Each row is a point. The points of each table are mixes of a few directions, plus a little noise. How many directions does each table use, and how many do they share? Where both have some left over, give the other angles between the two spaces (their principal angles), to ten degrees, smallest first.
(in the rows, 128 means zero)

First (6 x 3):
[[170  90 128]
 [104 151 148]
 [155 108 160]
 [120 128  66]
 [128 122  77]
 [ 90 168 188]]
Second (7 x 3):
[[133 134 127]
 [149 161 121]
 [103  91 136]
 [148 158 122]
 [ 65  31 149]
 [136 141 125]
 [162 180 117]]
Directions: first 2, second 1, shared 0; angles 80

First, 9 rows:
[[153 118 148 167 143 136 181 113]
 [114 182 115 183 134 167 108  39]
 [ 87 163  93  91 108 130  43 118]
 [150 111 148 151 139 129 175 131]
 [124 114 125 100 121 113 118 159]
 [102 136 106  83 112 118  72 149]
 [143 115 140 141 135 127 157 132]
 [121  88 124  52 110  86 106 218]
 [157 124 151 188 147 147 192  94]]
Second (8 x 8):
[[139  88 146 116 179 138 103 136]
 [123 150 179 188 137 113 173  63]
 [ 86 171 120 114  94 136 147 126]
 [171  87 146 148 155 105 115 124]
 [168 103  90 129 137 149 105 147]
 [119 152 152 171 142 145 161  78]
 [110 140 123 117 123 138 131 133]
 [107 136  68  41  55 102  93 220]]
Directions: first 2, second 4, shared 1; angles 60

First, 8 rows:
[[119 137 117 121 129 160 105 133 118 146 143]
 [ 99 158  93 103 132 233  54 144  94 191 176]
 [139 117 140 137 126  91 153 123 140 106 110]
 [136 120 139 134 126  98 150 123 137 110 114]
 [137 120 137 134 127 100 148 123 137 110 115]
 [152 103 157 148 124  41 188 115 155  76  88]
 [145 109 150 143 125  64 173 119 149  89  98]
 [ 98 159  91 102 133 237  51 144  92 193 179]]
Second:
[[177 131 106 176  75  92 119 108 166  78  77]
 [ 94 171 182  99 159 158  92 204 100 148 150]
 [128  84  71 142 121 109 142  91 155 108 102]
 [128  95  80 148 123  98 124 116 166  87  92]
 [ 92 146 197  78 200 145 154 138  86 177 211]
 [175 110  88 157  73 119 150  69 139 123 101]
 [151  95  87 150 109  95 150  80 159 101 107]
 [114 112  92 118 114 164 126 127 108 158 122]
 [106 119 116 125 146 124 112 150 139 115 118]
 [113 161 187 103 156 147 126 155  96 157 170]
 [132 183 199 112 132 155 114 169  93 157 158]]
Directions: first 1, second 4, shared 0; angles 30

First:
[[ 53 214  92 123  93 122 117  95 192  82 175  89 141 134 114 124 114 130]
 [206 183 102  23 142 131  61 113 177 159 135 197 187  75 162 183 116 174]
 [123  84 135 131 140 122 139 181  84 133  92 102 105 168  92 113 165 129]
 [ 32 185  83 136  85 159 125  64 174 116 196 119  86 185  80 172  74  88]
 [167 102 124  76 139 128 126 116 117 146 101 200 124 121 152 127 138 127]
 [165  71 177 193 149 120 156 159  82 135 102 103 132 102 151  98 140 127]
 [122 105 140 144 130 115 152 134 111 112 108 126 123 126 140  90 148 122]
 [147  99 163 193 137 132 147 133 105 136 131 104 129 107 144 123 115 119]
 [137 109 137 134 137 125 129 155 109 134 113 113 126 135 118 124 142 135]]
Second (8 x 18):
[[121 156 120 125 138  85 155 192 105  88  73  86 143 145 131  71 199 162]
 [141  73 141 154 143 161 119 145 104 155 145 131 113 118 133 153  88 111]
 [ 70 165 104  64  83 139  73  28 216 111 201 160 132 120  93 143  91 106]
 [ 86 122 107 133 117 165 110 125 138 136 170 118 106 144 103 161  84 109]
 [231 142 172 122 139  82 155  66 124 146  80 195 168  86 181 112 166 140]
 [113  90 133 114 139 107 123 203 108  95  94  85 147 112 129  59 177 152]
 [139 112 130 157 142 138 141 161  96 143 116 114 117 138 132 140 121 127]
 [128 164 113 155 122 149 145 104 127 153 146 139 105 162 119 183  94 112]]
Directions: first 5, second 4, shared 2; angles 30, 90
